Each row of a before or after table is a point. The points were changed in one or more steps. Then noise was added and the rows were shuffled. The steps act on columns, c1 being the first. Write out the steps. A step turns or swaps two columns, mirrors them in a line or flattens them onto one, adds a multiple of one to another, or multiplies or shifts one. Angles are multiples of 10 degrees, from the lower column toward the higher: turns from -170 to 170, lines from 10 to 170 but not 90. Use the fewest steps. Two steps may share a column if one is a turn and the other turns, adds or multiplies; they go together, in the order done. Otherwise the lowest column goes first.

Before, 14 rows:
[[-16  15]
 [ 15  -9]
 [ 42 -31]
 [ 95 -13]
 [ 16  -9]
 [ -5  27]
 [ 27  14]
 [ 50  -8]
 [-24   6]
 [-17 -44]
 [ 15  57]
 [ 14 -38]
 [ -2  36]
 [-41   5]]
After, 14 rows:
[[ 14  22]
 [ 14 -16]
 [ 17  -5]
 [-23   3]
 [ -5  11]
 [-42   0]
 [ 28   5]
 [-18 -18]
 [ 43 -11]
 [ 13  -5]
 [ -1  16]
 [ 52  -4]
 [-17   5]
 [ 96  -5]]
Steps: multiply c2 by 0.4

Before (12 x 4):
[[ -2  15 -37  -1]
 [-20   2 -36   9]
 [ 20   1 -33  -8]
 [-37  23 -30 -18]
 [ -1  21  -8  -8]
 [ 11  -6 -10  -7]
 [-25  12 -33  16]
 [ -6 -87 -23 -23]
 [  9  -2 -35  -5]
 [ 10  22  -6  95]
 [ 10   1 -29 -20]
 [ 14  18 -27  69]]
After (12 x 4):
[[-33  22 -10  -1]
 [-15  16 -27   0]
 [-33  12 -36   1]
 [-67  23 -28   2]
 [-34 -85 -23   2]
 [ -8   2 -31   1]
 [-19  -3 -34   2]
 [-48   2 -36   0]
 [-20  22  -6   3]
 [-55  13 -33  -1]
 [-21  -3 -10  -1]
 [-21   3 -27   0]]
Steps: shift c1 by -30; multiply c4 by 0

Before, 10 rows:
[[-55 -95 -14  22  32  48  85  22 -76]
 [-23  -5   0  21 -15 -10 -51 -33 -15]
 [-16 -14   4 -12   6  38 -84   5  20]
 [ 13 -37  18  -2 -45  39 -20  -4  36]
 [-27 -11   7 -47 -16  47 -22 -42  16]
 [ 54  -4  -6 -32   0 -85   5  71 -22]
 [ -4 -17 -30  -1  12 -35  28  50  56]
 [-31 -11 -21  42  32  79  58  11 -30]
 [ 55 -33 -76 -20  -2 -52  19  53   9]
 [  5 -65  -3  18  57  29  56  -7 -19]]
After:
[[-51  17   4 -44  35  40 -20  10 -13]
 [-39 -17   1  21 -18   6 -55  12  -3]
 [ -1  18   4  -9  36  15 -83  16 -10]
 [ -3 -30 -19  42  87  13  57  31  -8]
 [ -2 -18   0  18  54 -34  57  -8 -64]
 [  3  38  17  -2  10  61 -17 -11 -36]
 [ 67   7 -76 -18 -45 -28  20 -37 -34]
 [ 88 -22  -7 -32 -75 -47   7 -24  -7]
 [ 48  59 -34  -2 -25 -29  31  18 -14]
 [ -1 -74 -13  24  59   4  87  58 -97]]
Steps: turn c1 and c8 by -70 degrees; swap c2 and c9; turn c5 and c6 by -60 degrees

Before, 11 rows:
[[ -8 -33  72   2 -50  26 -34 -47 -15  28 -22  50]
 [-31 -65  23  49  34 -39 -77  52 -25  -7  45  -9]
 [-61 -50 -11  75 -11  48 -38 -53 -10  39 -45  18]
 [ 40  14  -3  52  35  43   2 -60  35  68  47 -13]
 [ 27 -65  37 -27  21  43  -8  -2  -5  -6 -30 -18]
 [-28  45  34  44   1 -25 -45  34 -85   1 -27 -44]
 [-24  24 -19 -52  59 -15  28  19  17  17  24  67]
 [ 47  39  92  28  53 -36  -8   4 -13 -31   4   3]
 [ 64  35   6 -15   7 -26 -18 -11  13 -12 -27   5]
 [ 64  29 -20  45  55  64 -22   9 -37  -4  66  13]
 [-58 -13  88 -29 -38  29 -76 -37 -13 -57  18  37]]
After:
[[ -8 -47  71 -48 -51  25  31 -47 -17  24 -20  62]
 [-57 -22  92 -80 -39  31 -17 -37 -13 -57  19  70]
 [-28  35  28  -4   2 -26 -61  34 -83   2 -27 -17]
 [ 64  19 -19  -4  52  65 -51   7 -37  -6  65  20]
 [-23  16 -20 -98  59 -15  16  19  20  20  21  44]
 [-61 -57 -15  26  -9  48 -17 -54 -12  39 -47  35]
 [ 25 -77  35 -75  18  42 -32  -3  -4  -8 -32 -12]
 [ 39   5  -2   2  36  45 -31 -61  37  68  48 -15]
 [ 46  27  96 -18  53 -37 -43   2 -13 -29   9   7]
 [-30 -73  21   1  33 -40 -92  52 -25  -5  45  28]
 [ 64  20   6 -64   4 -22 -18 -10  12  -9 -27  15]]
Steps: shift c2 by -10; shift c4 by -50; turn c7 and c12 by -30 degrees; add -0.7 times c5 to c7
